Every row gives one point. Each copy is the shape, with its points in the same order, turned, moved and blurred by noise. Say if it was mirrored as well.
In the rows, zero is written as 128.

Shape:
[[159 140]
 [ 99  99]
 [112  77]
 [145 153]
 [ 68 144]]
Copy 1:
[[157 157]
 [ 91 131]
 [ 79 156]
 [161 138]
 [109  78]]
Copy 1 is: mirrored
Copy 2:
[[148  86]
 [ 82 123]
 [ 70 102]
 [153 105]
 [112 172]]
Copy 2 is: only turned
Copy 3 (5 x 2):
[[174 131]
 [107 113]
 [109  92]
 [170 148]
 [ 94 165]]
Copy 3 is: only turned
Copy 4 (5 x 2):
[[128  95]
 [ 95 160]
 [ 72 150]
 [143 106]
 [145 185]]
Copy 4 is: only turned

Shape:
[[141 141  62]
 [115 107 138]
 [137 124  99]
 [134 202 141]
 [109  98 125]
 [118 148 163]
 [134 124 146]
 [ 55 127 104]
 [ 82  88  84]]
Copy 1:
[[ 89 139  79]
 [139 100 143]
 [117 120 104]
 [136 194 148]
 [125  89 138]
 [157 138 158]
 [153 120 135]
 [ 76  96 171]
 [ 85  70 133]]
Copy 1 is: only turned
Copy 2, 9 rows:
[[184 135  92]
 [102 144 106]
 [142 123  87]
 [154 113 184]
 [106 150  99]
 [102 127 149]
 [108 118 118]
 [126 207 120]
 [129 185  81]]
Copy 2 is: only turned
Copy 3:
[[146 151  51]
 [142 158 143]
 [144 143  93]
 [ 59 122 100]
 [148 170 131]
 [ 98 137 140]
 [131 129 130]
 [115 224 116]
 [166 209 107]]
Copy 3 is: mirrored
Copy 4 (9 x 3):
[[ 76 127 163]
 [142 120 106]
 [102 123 133]
 [156  88 190]
 [131 140 108]
 [173 105 133]
 [145  99 115]
 [139 192 140]
 [106 187 109]]
Copy 4 is: mirrored

Shape:
[[141 180 137 135]
 [147 105  98 169]
 [135 122 107 132]
 [115 127 101 147]
 [ 86 147 245 144]
 [157 104 144 138]
 [153  93 142 105]
 [136 121  86 135]]
Copy 1:
[[149 190 116 171]
 [ 84 131 147 165]
 [121 135 127 145]
 [108 158 142 133]
 [225 185 215 160]
 [137 118 150 175]
 [153  98 136 154]
 [100 139 119 139]]
Copy 1 is: only turned
Copy 2, 8 rows:
[[147 157 148 112]
 [123 126 118 182]
 [124 116 116 153]
 [103 135 110 147]
 [ 71 104 235  87]
 [132  90 141 147]
 [125  64 123 127]
 [122 131  95 154]]
Copy 2 is: only turned
Copy 3:
[[170 157 101 140]
 [158 122 179 103]
 [138 147 144 103]
 [131 142 159 128]
 [129  56  48 174]
 [152 111 126  86]
 [129 122 112  70]
 [138 157 162 104]]
Copy 3 is: mirrored

Shape:
[[ 53 106  75 147 116 157]
 [101  92 136 144 157 128]
 [ 96  89  82 148 109 194]
 [140 133  97 107 124  90]
 [ 91 125 126 161  99 120]
 [122 174 139  89 131  76]
 [ 93 133  69 188 114 126]
 [137 138 159 116 161 104]
 [101 103  91 147  81 160]
 [149 180 150 101 157 117]]
Copy 1:
[[117 128  93 163 208 140]
 [116 114 137 122 154 103]
 [104 118 130 143 200 183]
 [121 124  71  95 108 129]
 [171 127 112 144 150 133]
 [127 134  66 132  66  99]
 [154 165  89 117 191 146]
 [117 134 125 110  88  97]
 [137 113 108 143 174 181]
 [105 163 109 122  62 115]]
Copy 1 is: only turned
Copy 2, 10 rows:
[[ 67  78 125 187 146 122]
 [128  83 136 114 158  99]
 [ 76 111 138 176 179 149]
 [110 120 134  99  81 137]
 [127 113 141 174 121 103]
 [148 121  95  96  61 125]
 [ 71 127 151 170 116  90]
 [152 123 112  79 120 100]
 [ 99 112 154 185 140 147]
 [148 157  79  76 105 118]]
Copy 2 is: mirrored
Copy 3 (10 x 6):
[[ 64 109 171 190 146 150]
 [111 120 155 148 158  88]
 [ 66 127 174 167  95 134]
 [170 123 122 147 150 157]
 [116 164 161 171 166 138]
 [161 135  95 115 198 161]
 [120 132 207 181 153 164]
 [150 133 124 102 174 105]
 [ 89 151 160 182 115 146]
 [152 142 120  74 174 147]]
Copy 3 is: only turned
Copy 4:
[[141 102 210 183 108 113]
 [125 115 165 146 157 157]
 [171  78 165 194 120 107]
 [101 172 140 147 140  98]
 [121 116 161 131  91 131]
 [ 82 173 160  88 149  89]
 [158 153 185 166  78 133]
 [111 151 140  96 172 134]
 [144  96 154 175  96  99]
 [128 168 145  76 173  97]]
Copy 4 is: mirrored

Shape (14 x 8):
[[164 144 125 161 152 139  87 106]
 [188 108 158  98 149 151  99 100]
 [151 161 178 124 166 146  83 151]
 [146 129 171 155 168 128 142 154]
 [ 95  66 130 168 116  59 134 156]
 [127 139 104  57 127 106 128  70]
 [ 82 104 126 106  58  78 148 103]
 [151 115 111 110  89  96 159 112]
 [132  98 157 142 153 140  76 155]
 [ 97 108  86 116  85 125 150 138]
 [173 141 184 142 122 154  78 141]
 [158 123 169 123 163 189 112 102]
 [ 89  85 112 125  92  90 158 113]
 [ 82 111 117 127  81  90 159  68]]
Copy 1:
[[162 152 166 122 120 125 125 106]
 [128 157 147 129 173 142 167  81]
 [172 143 110 134 121 169 139  84]
 [163 140 113 171 132 141 147 138]
 [141  69 114 120 133  89 138 210]
 [ 66 150 123 112  88  84 184  92]
 [ 73 110 114  83  91 108 193 196]
 [112 157 128 112 120  83 196 164]
 [160 119 111 111 154 148 116 122]
 [ 89 149 100  90 104 100 137 192]
 [179 146 126 102 145 180 163 104]
 [124 164 143 145 158 172 136  96]
 [ 84 105 111 111 116  89 161 193]
 [ 62 118 149 119  79 103 185 177]]
Copy 1 is: mirrored
Copy 2, 14 rows:
[[168 162 106 147 105 135  99 157]
 [149 202 117 173 116 106 110 100]
 [178 193  98 143 108 135 172 137]
 [147 162 152 160  82 144 168 145]
 [113 104 204 148 155 106 155 185]
 [ 69 166  94 141 168 138 102  99]
 [ 89  95 168 116 195 127 129 104]
 [ 96 151 174 120 146 138  98 111]
 [169 164 128 152 117  82 160 155]
 [ 85 113 153  87 136 102 124 127]
 [208 183 127 137 117 124 141 117]
 [162 171  96 172  78 110 131  94]
 [ 82  97 173 133 157 112 125 127]
 [ 83  78 149 140 170 141 104 109]]
Copy 2 is: only turned

Shape, 13 rows:
[[158 194 166 107 131 174  88  93 107]
 [105  96 165 112 134  95 127 152 157]
 [152 182 152  84 144 128 106 121 166]
 [191 135 143 131  83 220 143 111 113]
 [106  53 100  88 116 116 124 150 118]
 [135 125  50 131  85 192 106  83 141]
 [170 108 113 149 121 146 138 149 133]
 [120  98 124 108 112  91 158 106 136]
 [164  82 163 129 129 194 148 105 126]
 [115 141  84  95 128 144 190 159  69]
 [129 142 113 126  99 132  62 152  83]
 [141 120 135 127 142 135  59 107 108]
 [117 162 162 137 137 141 129 162 113]]
Copy 1:
[[196 148 134 208  97 137 145 120 147]
 [ 85 127 149 106 133 133 111 109 181]
 [147 124 120 166 108 110 151  71 156]
 [209 142 127 121  51 192 158 145 139]
 [113 128 179  64 130 146  75 122 120]
 [191 106 106 114  54 140  74 138  80]
 [148 108 121  88 108 150 149 148 131]
 [ 78 125 155 110  88 138 120 122 121]
 [161 109 150 119  89 217 134 128 156]
 [130 195 129 100 141 159 139 129  62]
 [181 150 159 129 130  92  98 165 133]
 [167  97 165 162 127 127 100 145 144]
 [136 162 109 143 143 139 137 141 164]]
Copy 1 is: only turned
Copy 2, 13 rows:
[[166 165  83 141 188 174 186 143 138]
 [ 82 141 113 101 168  98  99 102 151]
 [139 127 122 137 214 130 149 148 144]
 [192 193 112  99 128 173 157 159 208]
 [129 137 135  57 113  83 115  83 135]
 [226 150 167 113 113 166 135  84 160]
 [125 141 145 105 110 133 139 137 187]
 [134 154 121 126 137  66 112  96 159]
 [150 157  77  77 131 145 131 119 221]
 [170 136  99 111  78  91 114 167 109]
 [127 176 138 104 124 153 172 111  93]
 [127 140 113 108 151 154 183  81 137]
 [103 156  92 132 148 155 122 152 126]]
Copy 2 is: only turned

Shape:
[[117 125  98 115 182 117 114 149 170 173 173]
 [171 121  86 121 100 152 156  76 132 113  99]
 [138 110 137  71 180 107 181 131 174 148 170]
 [114 163 111 154 122 140 120  87 148 155 173]
 [107 119 130  89 178 126  95  65 117 116 106]
 [158 112 141  83 120 120 140 139 131 176 145]
 [ 96 180 124 137 139 116 125 151 116 175 160]
 [171  96 103  61 102 136 148 124 182 178 126]
 [ 82 143 110 153 120 181 188  64 128 147 150]
 [177 182 124 118 151 141 147 145 109 119  94]
 [117 172 132 120 150 100 189  63 105 158 100]
 [132 126 164 152  88 108 102 156 110 140 105]
 [ 95 140 159 102  88 103 108  93 169 113  92]
 [ 89 100 100 149 106 173 113 105 181 143 117]
 [129 195 121  55  90  94 168 108 110 178 179]
 [114 116 140 119 100  92 165 157 104  94 100]]
Copy 1:
[[145 138 117 148 175 144  79 137 144 105  68]
 [177 126  82 158  86 113 178  73 148  95 119]
 [201 119 107  92 160 122  95 133 127 112  50]
 [124 167 108 183 134 116 137 151 106  99  80]
 [112 103  40 118 134 165 147 122 127 127  99]
 [146 153 126  98 131 103 104  83 133 142  85]
 [111 171 149 151 185 135 137 133 103 134  91]
 [185 157 120 105  89 139  99  76 169 103  68]
 [175 155 101 173 104 137 148 146  44  92 121]
 [167 154 108 102 180 114 182  93 152 105 141]
 [173 145  77 139 155 141 196  99  71 138  78]
 [112 149 138 133 126 117 156 124 151 187 131]
 [122 135 107 119  76 166 179 153 155 152  77]
 [149 141 116 177  77 173 114 141 138 111 126]
 [120 169 148  94 140 107 165  83  81  97  25]
 [145  88 155 111 123 124 180 109 121 168 122]]
Copy 1 is: only turned
Copy 2 (16 x 11):
[[188 111  73 149 109 136 128 146 177 172 141]
 [103 116 121  44  87 101 148 145 111 115 124]
 [200 156  65 131  60 142 153 124 152 122  98]
 [175 112 129  87 125 137 120 100 141 154 172]
 [165 125 158 140 108  82 127 175 154  76 136]
 [148 148  77 128 117 128 188 120 116 126 118]
 [162 115 112 153 131 171 122 109 128 143 174]
 [141 123  47 101  82 102 217 128 139 132 130]
 [176  99 144  45  91 179 137 129 128 103 173]
 [112  97 122 138  87 125 128 136  73 136 100]
 [156 162 128 108  72 141 112 151  67  90 170]
 [ 82 147 148 150 138 146 173 110 132 145 142]
 [103 145 158 134  71  95 168  92 165  96 181]
 [136  91 146  78  96 138 177 144 185 149 176]
 [158 136  46 127 119 139 133  71  76  81 168]
 [ 70 154 123 136  89 171 145 126 137  95 116]]
Copy 2 is: only turned

Shape, 16 rows:
[[184  83 110 135 106  91 170 131 134 104 134 178]
 [129  79 122 103 112 137 135 182 149 122 154 166]
 [134 103 105  65  86 137 175 141 123 116 133 149]
 [119 115 112  92 114 109 108 126 150  94 109 138]
 [130 168 191 115 160 171  37 175  82 170  94  63]
 [ 92  94 143 162 181 142 135 120 118 115  48 131]
 [148 128 123 110 133 101 138 121 149  96 118 172]
 [139 120  63 149 149 135 157 105 141 115 127 173]
 [ 93  95 147 150 183 126  99 147 110  99 115  94]
 [122 133  92  93 165  98 156 162 126 106 109 182]
 [137 110 146 122  93  92 158 158 120 144 134 147]
 [158 117 133  72 134 141 140 135  95  88 142 171]
 [138  93  84  97 119  92 118 124  88 126 122 175]
 [ 67 137 162 176 195 126 122 105 105 129 117  90]
 [ 75 145 125 175 147 142 108 147  93  73  87 136]
 [161 163 114  59 146 148  85 199  79 103  99  52]]
Copy 1:
[[183  70 163 141 166  81  91 117 136 114 152 142]
 [119  46 129 159 124 136  91 114 159 116 155 128]
 [114  87 144 164 134  99  69 101 153  83 146 177]
 [129 122 133 126  98 103  64 111 121 108 149 121]
 [ 85 180  75 192  87 158 118 138 102 164  41  92]
 [164 106  97  86  87 143 115 160  83 110  85 154]
 [150 100 158 107 124  86  83  91 131 127 133 129]
 [174 100 183  96 138 152  77  96 108 112 138 163]
 [137 131  74 109 102 162 107 159 110 156 128 137]
 [151  77 150 109 103 111  47 100 135 145 109 173]
 [130  89 163 166 133  87 105 153 160 124 129 142]
 [122  98 103 134 165 102  70  71 149 120 115 149]
 [174 117 145 136 138 124  44 120 169 106 120 132]
 [122 166 112  77  95 163 139 178 114 162 101 166]
 [102 119 117  79 126 152  66 172  73 142 100 133]
 [105 164  74 217 105 128  32  97  86 173  98 143]]
Copy 1 is: only turned
Copy 2 (16 x 12):
[[137  88 182 169 150 121 149 141 191 188  93 131]
 [127 111 139 144 142 166 160 182 134 181 101  98]
 [115 118 163 150  88 131 161 190 144 147 103 127]
 [136 140 143 152 148 123 152 154 134 119 148 113]
 [115 174  16 107 134 160  79 139 152  66  96  65]
 [180 127 170 120 158 138  50 132 135  94 103  85]
 [158 126 147 138 142 126 153 148 179 134 137 134]
 [149 112 196 109 150 133 148 113 147 143  85 157]
 [126 148 138  89 168 131  81 129 133 125 133  62]
 [166  97 169  88 154 129 163 179 169 120 122 127]
 [129  74 113 145 119 117 129 170 162 167 104 114]
 [131 147 158 125 110 157 159 157 203 134 124 112]
 [125  89 171 145 125 125 174 126 162 117 108  89]
 [156 142 123  57 130 118  49  89 117 124 136  92]
 [119 101 150 100 163 170  66 126 136  91 150 114]
 [ 61 183  74  98 145 130 132 198 175  58 106  85]]
Copy 2 is: mirrored
